Each point is reached from the start by the listed moves, each made once or not at all, plus a little noise. Say if it took an odd or an even number of moves. Then give how often each move was made.

Moves:
(1): [ 17  27 -24  11]
(2): [-13  15 -33   5]
Start: [-2 11 -2  0]
Points:
[  3  52 -60  16] -> even (1, 1)
[ 16  38 -26  11] -> odd (1, 0)
[-2 12 -1  1] -> even (0, 0)

Moves:
(1): [36  4  0  9 10 13]
(2): [  4   6  32  -8 -18  -7]
(3): [ -1 -22  25  31  -4  -3]
Start: [ 17 -22  -6  23  -6   9]
Points:
[ 60  -9  25  26 -14  13] -> even (1, 1, 0)
[ 20 -20  -6  23  -3  10] -> even (0, 0, 0)
[ 53 -29  49  54 -18  14] -> odd (1, 1, 1)
[ 14 -46  17  50 -11   5] -> odd (0, 0, 1)

Moves:
(1): [  5  19  21 -33 -28  20 -21]
(2): [31 18 27  8  8 -9 21]
(3): [-23  -7  15  27  15  12   5]
(4): [ 14  26 -28  21 -22  -2 -12]
(5): [-14  13 -14  14   6   2   1]
(6): [-10  15   3  12 -14 -10  18]
Start: [ 11  -8   8  -1 -19   3  -2]
Points:
[-12  24 -21  60 -18  17 -10] -> odd (0, 0, 1, 1, 1, 0)
[-11 -14  24  26  -3  16   3] -> odd (0, 0, 1, 0, 0, 0)
[20  4 50 34  3  4 23] -> even (0, 1, 1, 0, 0, 0)
[ -5   5  -6  11 -11   6  -1] -> odd (0, 0, 0, 0, 1, 0)
[41  7 34  6 -9 -7 18] -> odd (0, 1, 0, 0, 0, 0)

Moves:
(1): [ 10  -8  -7 -12 -10  -9 -17 -10  10   6 -15]
(2): [  5   6 -18 -13  16   3  14   4  10  -4 -13]
(3): [  1  30  12  -4  -9 -13  10  -8   5   3  -3]
(4): [  0   3   4  15   5  -3   7 -17  -4  20  -9]
(5): [ 16   9  -9  -5  12 -12   1  -2 -13  -2   7]
(6): [ 22   7  20  14  -5   8  -2 -13  27   4  10]
(7): [15 -4  2 -8  6  7 16 11  7 23  9]
(8): [ 19   3   1   8 -12   6   5   3 -13   1  -8]
(9): [-17 -10  11  -1  18  -1  -6  11  -1   5 -16]
Start: [-14   1  10   6 -14   4  20  13  -4  -1  -1]
Points:
[ -8   8  -9  -7   3   7  34  18   5  -4 -14] -> odd (0, 1, 0, 0, 0, 0, 0, 0, 0)
[ 16  25  17  -8 -15 -26  13   6 -15  12 -36] -> odd (1, 0, 1, 0, 1, 0, 0, 1, 1)
[ 26  36   8 -16  18  -6  60  34 -10  25 -26] -> even (0, 1, 1, 0, 1, 0, 1, 1, 1)
[  7  37  26  24 -29  -6  42  -9 -16  23 -23] -> odd (0, 0, 1, 1, 0, 0, 0, 1, 0)
[ 44  21  21  23 -18   6  22   2  -2   1  10] -> odd (0, 0, 0, 0, 1, 1, 0, 1, 0)

Moves:
(1): [ 18   2   6  -4   1  -5  -5 -11   6   1 -14 -14  13   9]
(2): [-10   1  -7  -3  -6  -8  -1  -6  21   3   5  -1  -5  11]
(3): [ -1  -7 -15 -22  -5  -6   3  -1   6  14  -3  15  16   5]
(4): [  6   4 -13  24  15  -5 -19 -12  10   2 -10   0  -2   3]
(5): [  2  -2   0  -2   5  -7  18  11   9 -26   1  -2   8  -9]
(6): [15  8  5 -4  9 11 -3 -8 -8 -2  3  3 -6 -6]
(7): [ -2  -9 -11  -7  -9   6   8 -16   4   1  -6  -9   5  -4]
(8): [  0  -1  -3   8   4   5   4   5   3  14   1   1  -2 -15]
(9): [ 19  11 -12   3  -3   2 -10   7   2   2  -3  -2   1  -2]
(10): [ 6 -8 -4 13  4 17  2 13 -2  4 -6  3  2  2]
(11): [  6  -3 -12 -16 -10 -15  16  -5  10   8  -6 -10  -6   7]
(12): [-15   9 -12 -14   9  15  -3 -10  -5 -14 -23   8  -4  -3]
Start: [ -1   9  22  -4   5  -9  -3   9   3   3   5   1  -4 -12]
Points:
[ 21  -2 -23 -15 -14 -13  29  14  49  -5 -10 -19   0  -5] -> even (0, 1, 0, 0, 1, 0, 1, 0, 1, 1, 1, 0)
[ -4  -7  -5 -33  -7  -9   7  -7  13  19  -3   7  15 -11] -> even (0, 0, 1, 0, 0, 0, 1, 0, 0, 0, 0, 0)
[ 41  10  -5 -16  16   8   8  32  10  -6  -3  19  17 -22] -> odd (0, 0, 1, 0, 1, 1, 0, 0, 1, 1, 0, 0)
[ 60   7 -24   8  21  16 -23 -13  25  39 -33  -3  22 -19] -> even (1, 0, 1, 1, 0, 1, 1, 1, 1, 1, 0, 0)
[  2  16  -7  12  28   6 -29 -17  32  -1 -44  -3   0  12] -> odd (1, 1, 0, 1, 0, 0, 0, 0, 0, 1, 0, 1)
[  8  17 -32 -45   0  -7   7   7  20  28 -28  15  -1 -18] -> odd (0, 0, 1, 0, 0, 0, 0, 1, 1, 0, 1, 1)
